Rows are points. The points of each table are mixes of a few directions, plus a little noise. Count the directions of each table, and those that both share. Where both have some left over, give the other angles between the two spaces (their principal angles), to ten degrees, smallest first.
(in the rows, 128 means zero)

First (4 x 3):
[[143 148 143]
 [ 85 182 116]
 [143  48 116]
 [140 134 137]]
Second (5 x 3):
[[121 116 121]
 [131 131 130]
 [ 93  73  91]
 [121 117 121]
 [175 200 178]]
Directions: first 2, second 1, shared 1

First (9 x 8):
[[142 127  94  90 142 142  96 138]
 [140 127 100  96 140 139 101 135]
 [122 129 141 143 123 123 141 124]
 [131 128 119 118 132 131 119 131]
 [ 87 133 227 239  86  89 224 100]
 [105 130 183 191 105 106 181 113]
 [155 124  64  56 155 154  66 146]
 [127 128 130 130 127 128 130 128]
 [142 126  94  89 143 142  95 138]]
Second (9 x 8):
[[149  90 126  97 108 197 100  83]
 [130 140 168 176  95 151 111 107]
 [112 114 157 125  91 127  96  77]
 [134 141 119 124 135 110 135 148]
 [193 185  86  93 145  93 144 213]
 [ 59 103 127 146 164  89 158 119]
 [151 169 144 148 107 107 120 150]
 [139  82  85  56 148 162 125 113]
 [ 86 129 141 188 157 117 162 141]]
Directions: first 1, second 4, shared 0; angles 30

First (11 x 12):
[[128  51  99 100 106 105 127 129 114  38  84 223]
 [136 143 101 127 141 143 167 151 161 144 151 149]
 [121 179 124 162 117 117 131 132 136 203  98  98]
 [126 111 105 145  78 125 120 123  81  34 123 147]
 [126 167 124 118 156 151 154 140 165 158 162 114]
 [111 116 146 113 121 130 138 112 123 150 102  71]
 [116 144 152 115 147 132 112 113 129 132 138 109]
 [157 153 127 153 151 153 171 156 160 219 183  76]
 [102 130 150  92 144 130 119 110 135 121 118 104]
 [143  22 151 108 107  99  78 105  69  42 100 171]
 [144 188 127 173 135 117  95 135 127 169 146 148]]
Second (9 x 12):
[[106 162 129 147  85 126  85 120  97 113 101 114]
 [158 135 150 135 173 139 155 130 141 169 186  90]
 [148 204 103 173 155 126 147 150 156 167 164 159]
 [143 132 141 139 156  96  92 119 126 127 121 181]
 [ 61 113 153  30 166 113  94  85 147  51  70 174]
 [161  93 118 175  99 111 160 132  98 148 114  94]
 [126 134  96 150  94 139 191 138 127 135 113  83]
 [110  67 169  41 155 160  97 124 143 103 159 113]
 [140 115  90 159  71 141 131 160 116 135 122 138]]
Directions: first 6, second 6, shared 5; angles 70

First (8 x 18):
[[137 148 131 153 110 100 136 122 121 110 125 126 125 144 123  95  78 151]
 [148 152 113 154 114  72 150 110 122 112 113 172 167  84 127  86 102 175]
 [128 126 111 117 156 167 101 164 125 157 144  68 121 190 132 206 150 102]
 [107 130 136  77 157 174 129 153 140 138 122 145 162 120 123 189 156  84]
 [ 81 111 167  94 123 184 128 123 142 100 114 150  92 103 116 123 147  91]
 [169 113 151  98 124  86 146 111 147 170 162 146 162 143 131 101  95  96]
 [130  95 133 172  88  97 125  80 121 114 131 126  56  92 136  38 144 166]
 [125 151  81 155 151 143 106 162 109 127 113  86 138 147 134 187 153 160]]
Second (10 x 18):
[[114 141 129 125 158 146 140 108 135 169 105 134 122 125 132 110 124 144]
 [135 112 142 109 117 125 125 137 134 120 147 129 134 134 125 139 130  98]
 [135 108 152  94 122 132 127 132 141 133 150 135 135 136 125 137 129  84]
 [160  77 164  78  74 108 110 163 139  74 199 128 148 145 117 171 135  34]
 [115 168  83 192 144 121 130 119 104 123  83 116 115 112 134 108 125 214]
 [155  91 150  99  81 107 112 159 131  75 181 125 143 140 120 163 134  63]
 [122 124 144 103 146 144 136 115 141 161 127 137 128 132 129 121 126 110]
 [107 171  88 186 158 133 136 108 111 149  73 122 112 112 137  98 123 216]
 [137 100 157  86 115 130 126 136 144 127 160 135 137 139 123 143 130  69]
 [100 186  72 208 167 132 137 103 102 149  57 118 106 106 137  90 122 249]]
Directions: first 5, second 2, shared 1; angles 80
